Rows are points. Each copy is the shape, with its points in the same order, stretched, turned, moved and blurred by noise. Some copies are also mirrored. Which?
In the rows, 128 means zero.

Shape, 8 rows:
[[130  94]
 [123 120]
 [156  95]
 [123 110]
 [104 226]
 [133 217]
 [139 102]
 [151 127]]
Copy 1:
[[148 162]
 [139 129]
 [181 165]
 [136 142]
 [107  11]
 [147  17]
 [159 155]
 [179 124]]
Copy 1 is: mirrored
Copy 2, 8 rows:
[[124 138]
 [121 116]
 [152 151]
 [114 130]
 [123  19]
 [158  41]
 [129 133]
 [159 123]]
Copy 2 is: mirrored

Shape (9 x 4):
[[119 108 181 172]
 [ 96  83  89  80]
 [148 100  57  89]
 [142 136 114 204]
 [156  86 148  79]
 [ 81 111 224  67]
 [127 118  77 182]
 [141  74  90 167]
 [116 105 105 158]]
Copy 1 (9 x 4):
[[ 95 150  45 166]
 [114 154 130  52]
 [143 178 180  69]
 [ 91 189 127 175]
 [182 145 100  88]
 [120  52  42 118]
 [ 80 191 146 132]
 [112 233 107  97]
 [ 88 170 119 128]]
Copy 1 is: only turned
Copy 2, 9 rows:
[[ 74 167 117 173]
 [192  96 136 102]
 [171  58 150  62]
 [ 53 113  78 128]
 [151 127 194 107]
 [166 225 171 146]
 [ 96  82  88 116]
 [ 97  83 117 138]
 [117 107 105 127]]
Copy 2 is: mirrored
Copy 3, 9 rows:
[[178 147 137 150]
 [ 94  87 133 111]
 [ 92  63 107 142]
 [160 123 138 210]
 [136 103  92  97]
 [130 179 116  65]
 [136  95 143 199]
 [154  71 144 170]
 [137 106 146 168]]
Copy 3 is: only turned
Copy 4 (9 x 4):
[[ 58 145 141 170]
 [193  89 136 142]
 [181  86 161 105]
 [ 38  91 165 143]
 [173 176 144 108]
 [162 204  66 150]
 [ 72  52 174 145]
 [102  69 193 154]
 [103  81 153 153]]
Copy 4 is: mirrored

Shape:
[[133 131 123 114 158  89  80 185]
 [109 204 109 116  70  99  79 135]
 [191 108 115 180 162  91 133 121]
 [ 82 101 155 143  76 125 172 131]
 [153 162 145 150  80 140  97 124]
 [142 166  86 148 109 163 167 130]
 [118 145  87 105  69 188 151 166]
 [ 96 105 171 109 126 100 170 145]
 [172 118  61 170 184 182 144 157]
 [109 185 127 161 104  93  95  80]
 [ 99 117 118 194 177 168  77 154]
 [160 113 144 158 110 105  75 118]
 [ 76 149 171 104  97 138 114  85]
 [102 189 157 141  85 156 118 160]]
Copy 1:
[[ 86  59 113 142  99  98 152 165]
 [133 135 110 132 137  91 129  31]
 [132 144 128 195 120 105 166 201]
 [118 169 166  85 103 171  93  93]
 [175 149 143 169 146 118 112  92]
 [133 186  76 187 106 120  82 101]
 [143 161 124 159  44 146  57  73]
 [ 96 137 152  63 131 129  80 145]
 [ 83 128  61 249  65 140 122 198]
 [132 157 105 134 187 120 164  75]
 [ 46  62  96 211 126 198 153 171]
 [154 118 166 154 124 132 173 137]
 [152 111 139  52 189 156  98  89]
 [111 133 120 149 158 112  78  47]]
Copy 1 is: only turned
Copy 2, 14 rows:
[[107 193 131 134  80 115  99 142]
 [104 142 184  37 133 127  87 144]
 [ 66 190 125 166 190  61 135 129]
 [101  78 151 127 139 145 204 129]
 [117  98 162  94 159  81 109 155]
 [103 101 158 137 199 145  97 102]
 [155  63 179 139 154 166  99  96]
 [121 130 110 138 125 156 190 156]
 [ 80 131 131 219 180 108  72  68]
 [ 61 138 139  43 175 101 130 142]
 [ 51  96 114 165 100  85  98 107]
 [101 144 144 116 140  50 137 149]
 [126  82 106  60 138 135 151 153]
 [108  70 160 104 120 132  94 164]]
Copy 2 is: only turned
